Each row of a before or after table is a point. One or more steps were done to the points. Then noise was added and the rows were shuffled. The steps act on columns, c1 being the first. Name the steps. A step turns or swaps two columns, mirrors them in a line or flattens them onto one, adds a multiple of one to another, or multiplies or shifts one. Angles are multiples of 10 degrees, from the lower column toward the higher: turns from -170 to 170, lines from 10 to 170 but not 90. Use the fewest steps. Two steps may share a column if one is a turn and the other turns, adds or multiplies; they go together, in the order done. Otherwise the lowest column goes first.

Before (13 x 3):
[[ 4.8 -0.5 -3.1]
 [-1.2 -3.7  3.4]
 [ 2.2 -3.4  2.5]
 [ 3.5  3.3  0.0]
 [-3.3 -2.7 -0.5]
 [-4.8 -1.6  0.3]
 [ 6.8  1.9  1.7]
 [ 2.3 -5.5 -1.2]
 [ 3.8  1.7 -0.3]
 [-4.7 -2.2  2.0]
 [-2.8 -5.7  0.9]
 [ 1.6  1.5 -2.9]
 [-0.6  6.7  0.1]]
After, 13 rows:
[[ 4.9  4.6 -2.8]
 [-3.0 -1.2  4.8]
 [ 2.6  2.2 -2.8]
 [ 0.5 -3.3  5.5]
 [ 4.5 -0.8 -3.5]
 [-1.7 -2.9  2.7]
 [ 0.8  0.0  4.5]
 [ 1.6  2.6 -3.6]
 [ 4.8 -3.0  2.0]
 [ 3.1  0.5  2.9]
 [-3.8  3.4 -3.8]
 [ 0.7 -0.9 -3.7]
 [-3.6 -2.1  2.8]]
Steps: turn c1 and c2 by 30 degrees; turn c2 and c3 by -50 degrees

Before, 10 rows:
[[-2.0 -1.6  1.6  2.3  4.9 -4.3]
 [ 0.5 -2.4 -1.1 -3.6  4.6 -1.0]
 [ 3.1  2.6 -0.7  3.8 -2.4  2.6]
 [-2.2  2.9 -2.4  3.4  3.8  3.2]
 [-0.4  2.1  2.6  0.3 -3.9  3.1]
 [ 1.9  5.0 -0.9  2.2 -1.5 -1.3]
 [-3.4 -1.5  2.8 -2.3  3.7 -3.4]
 [-0.9 -3.7  1.7 -3.6  2.8  4.5]
 [-3.3 -3.2 -1.8 -0.7  2.5 -2.4]
 [-1.3 -2.5  4.2 -2.5 -2.1  3.5]]
After, 10 rows:
[[-2.0 -5.7  0.2  2.2 -1.4 -9.3]
 [-3.6 -4.5  1.3 -2.2 -1.1 -8.0]
 [-2.2 -3.4 -0.9  3.7  3.6  7.1]
 [-1.4  1.5  4.9 -3.2 -2.6  3.2]
 [ 2.1  2.7 -1.0  2.6  5.0 -1.7]
 [-3.4 -2.7 -2.5 -0.9 -2.4 -3.4]
 [-0.1 -4.9 -1.8 -3.8 -1.6 -1.3]
 [-1.1 -3.2  3.2 -3.6 -3.2  7.8]
 [ 3.2  2.8  0.3  3.6  2.2  5.7]
 [-0.4  4.0  3.4  0.4  1.7  4.0]]
Steps: turn c2 and c5 by 80 degrees; turn c3 and c6 by -20 degrees; multiply c6 by 2

Before (11 x 8):
[[-0.4 -2.4  8.1 -2.5 10.3  1.2 -4.7 -8.0]
 [-3.3  1.8  0.8 -1.3 -2.4 -4.4 -4.7  0.3]
 [ 0.9 -2.7  1.4 -0.2 -2.6 -4.3 -0.4 -1.1]
 [ 2.7 -1.4  0.2  0.2  4.0 -2.3 -3.5  4.2]
 [-2.5  0.7  2.8 -5.7 -6.3  1.5 -0.7  3.9]
 [-0.9 -1.5  6.2  1.2  6.5 -3.5 -0.2  0.9]
 [-2.2 -3.8 -0.4 -0.3 -4.8  1.9 -2.0  2.9]
 [-1.4  3.8 -0.7  0.0 -5.3  1.2  0.6  0.9]
 [ 1.6 -0.1  1.6 -3.9  0.9 -1.7 -0.9 -1.0]
 [-1.7  1.3 -0.5  0.0 -3.9 -1.5 -1.5  1.3]
 [-3.1 -3.1  0.5 -3.6 10.9 -2.3  0.7  0.6]]
After:
[[ -2.4   0.7   3.7  -5.7  -0.6   0.7   1.5   7.9]
 [ -2.0   0.3   0.2   0.0  -0.2   1.3   0.4   1.9]
 [ -1.5   0.4   0.4  -0.2  -0.1   0.1   2.8   5.8]
 [  0.1   0.0   6.0  -2.5  -1.1  -1.9   4.4 -16.0]
 [ -3.7   0.5   1.2  -1.3  -0.1  -6.3   0.8   0.6]
 [  2.8  -0.5  -0.4   0.2   0.1  -4.0   1.2   8.2]
 [ -0.7   0.1   4.9   1.1  -0.8  -2.9  -2.1   1.9]
 [  1.4  -0.3   1.8  -0.2  -0.1  -3.6  -2.6  -2.3]
 [ -1.8   0.3   0.2  -0.1   0.1  -2.2   0.2   2.7]
 [  1.7  -0.3   1.3  -3.7  -0.2  -1.8  -0.3  -1.9]
 [ -2.5   0.5  -1.4  -3.6   0.3  -1.2  -1.9   1.2]]
Steps: flatten c1 and c2 onto the line at 170 degrees; flatten c3 and c5 onto the line at 170 degrees; mirror c6 and c7 in the line at 20 degrees; multiply c8 by 2

Before:
[[  1.0   0.8   2.3  -1.9   1.0  -1.8   3.4   1.3  -1.2]
 [ -1.6   2.3   1.9  -0.6  -3.1  -3.5  -3.6  -0.2   1.6]
 [ -2.8   2.5  -8.1  -1.6   1.3   0.3  -5.4   1.0  -0.2]
 [  1.1   2.7   1.2  -2.2  -1.6   1.3  -1.1  11.7   4.3]
 [ -1.4  -0.7   2.3  -0.3  -1.2  -1.7   3.8  -1.4   4.0]
 [ -1.9  -0.6  -1.4   0.7  -1.4   1.4   3.7  -1.3  -1.3]
 [  4.3 -10.7   0.2  -0.5   0.6   1.6   0.8  -1.0   0.0]
 [ -1.3   1.0   2.2   0.0   0.9  -2.4   3.1  -1.1   0.3]
 [ -2.4  -2.8   2.8  -3.7  -0.1   1.8  -4.6  -0.3   1.2]
 [ -1.3   2.9   3.2  -1.0  -2.4   2.0  -0.7   0.4   1.3]
 [ -3.3  -2.3  -1.4   1.7   1.3   1.3  -2.0   0.2  -1.4]
 [ -0.5   3.1   3.4   0.6   0.4   0.0  -1.1  -1.6   2.4]]
After, 12 rows:
[[ -0.3   0.8   5.2  -0.8   1.5  -1.6   3.7   1.1  -1.4]
 [  0.8  -2.8   9.3   0.2   0.5   0.2   0.0  -1.2   1.8]
 [  2.6   2.1   5.8  -1.3  -1.4  -1.8   2.4  -2.0   3.7]
 [  2.6   2.0  -3.4   1.0  -1.4   1.8   2.3  -1.1  -1.1]
 [ -1.3  -3.2   3.0  -4.0  -1.1   0.8  -0.1  11.9   3.1]
 [  2.2   1.5  -3.9   2.2   0.6   1.3  -3.5   0.1  -0.2]
 [ -5.4  10.6   0.5  -0.4   0.9   1.8  -0.8  -0.6   0.2]
 [  0.9  -3.9 -20.6  -1.7   2.2   0.2  -4.7   1.1  -0.7]
 [  2.2  -0.4   5.8  -0.5   1.1  -2.3   3.2  -1.2   0.3]
 [  1.3  -2.0   8.2  -1.7  -1.9   2.3  -0.3   0.4   0.6]
 [  0.5   1.1   6.5  -4.4   0.6   1.4  -5.3  -0.1  -0.1]
 [  0.7  -3.6   4.6  -0.9  -2.9  -3.8  -3.5  -0.5   1.8]]
Steps: turn c2 and c7 by -160 degrees; turn c1 and c7 by 160 degrees; multiply c3 by 2.5; add -0.3 times c4 to c5; turn c4 and c9 by 20 degrees

Before (9 x 11):
[[  0.2  -2.3  -0.8   0.9   1.2  -2.1   0.6  -5.9   0.4   0.5  -0.6]
 [  5.7   0.8   2.5   6.6  -1.2   0.7  -1.9  -0.8  -1.1   2.1  -2.1]
 [ -1.5   7.6   6.5  -2.5   3.4   2.2   0.6   3.5   0.1  -1.9  -2.1]
 [ -5.6   4.4   2.2   2.0   2.6   0.5  -2.2   4.7   1.1   3.0  -3.7]
 [  0.6  -4.1  -3.7   2.0  -0.2   4.6   1.1   1.8   5.5 -10.1   1.7]
 [  1.8  -0.3  -1.4  -1.5   0.0   1.5  -2.0   1.4   1.1  -4.7  -5.0]
 [  3.0  -3.7   0.9  -1.2   0.1   3.7   0.7   2.9  -5.3  -6.6   7.0]
 [ -0.2  -0.6   0.5   0.6  -2.2  -5.6  -0.8   1.4   0.1  -2.7  -2.4]
 [ -2.4  -1.5   2.3  -2.9  -4.3   1.1   0.0   0.3  -2.2  -4.8   0.8]]
After:
[[ -0.2  -0.3   0.1   0.7  -1.8   4.4  -1.0   1.4  -0.8  -2.7  -5.7]
 [ -5.6  -2.7   0.0   2.9   4.5   3.4  -2.1   4.6   0.6   3.2   2.0]
 [  1.8   0.4   0.3  -2.0   0.2   4.1  -2.0   1.0  -0.9  -4.6   4.1]
 [  3.1   3.2   1.4  -0.1  -3.3  -7.8   0.5   2.7   4.3  -6.5   1.4]
 [ -2.4  -0.6   3.8  -0.1  -5.1  -1.1   0.1   0.3   0.7  -5.1   1.0]
 [ -1.3  -5.0   5.9   3.2   6.3   1.3   0.7   3.4   2.3  -1.9   3.8]
 [  0.5   3.3  -3.8  -1.5  -0.2  -3.1   1.0   1.9  -6.2 -10.2   4.9]
 [  0.1   2.7  -1.3   0.1   0.0   1.3   0.6  -6.1  -0.4   0.6  -2.3]
 [  5.8  -1.4  -3.7   6.2  -0.8   2.0  -2.2  -0.9   0.7   2.2   1.9]]
Steps: turn c2 and c5 by -150 degrees; turn c5 and c9 by -160 degrees; turn c3 and c4 by 50 degrees; turn c6 and c11 by 110 degrees; multiply c11 by 1.3

Before (8 x 12):
[[ 3.3 -1.4  0.6  2.7  4.8  1.9 -4.4 -3.3 -0.1 -2.5 -2.8  2.3]
 [ 3.2 -1.4  1.6  2.0  1.5  4.8 -2.0 -3.6 -4.0 -2.9  0.2  3.7]
 [-0.3  4.7  6.4 -0.3 -4.2 -3.3  2.6  3.4  4.5  1.8  0.4  1.8]
 [ 1.6  0.8 -1.8  2.2  2.3 -1.8 -1.4 -1.9 -2.5 -1.9 -0.4  5.4]
 [-1.7  3.9  4.8 -0.8  0.8  1.2  0.1  4.3  2.4 -1.7  4.2 -2.1]
 [ 5.6  1.0 -1.9 -1.2  1.5 -1.1 -1.7 -3.8 -1.6  0.1 -1.2  1.2]
 [ 2.2  3.2  0.9  0.6  2.5 -1.3 -0.7 -3.3 -3.7 -2.6 -4.4 -0.3]
 [-1.0  4.4  3.7  2.5 -1.4 -3.7  3.8 -0.3  2.9  3.4  2.0 -1.6]]
After, 8 rows:
[[-0.8  3.0  5.8  4.8  0.2 -2.2  3.6 -4.8  0.1 -2.6 -2.6  0.8]
 [ 5.9 -0.1  1.5 -2.4  0.5  2.8 -2.0  7.1  0.1 -2.9  1.3 -0.5]
 [ 3.4 -3.1 -2.7  3.6 -0.6 -2.8 -2.5 11.6 -0.2  0.3  0.9 -3.7]
 [ 2.0  0.6  3.9  1.3  0.0 -0.3 -0.5 10.3  0.5  0.5  3.9  1.7]
 [-1.8 -1.6  3.7 -1.2  2.0 -5.0  0.4 -6.0  1.0  3.9 -4.5  0.7]
 [ 1.5  0.9  1.1  4.8  1.0  2.6 -1.2  6.8 -0.2  0.4  2.0 -4.9]
 [ 3.5 -0.9 -2.0  5.4  3.9 -1.2 -4.1 10.3  2.1 -0.2  2.9 -1.9]
 [-0.7  3.7  6.6 -0.4 -1.0 -4.9  2.8 -9.8 -0.6  1.0  0.0 -1.6]]
Steps: turn c3 and c6 by -110 degrees; turn c2 and c3 by 110 degrees; multiply c4 by 2; flatten c5 and c9 onto the line at 30 degrees; turn c8 and c10 by 140 degrees; multiply c8 by 2.5; turn c11 and c12 by -160 degrees
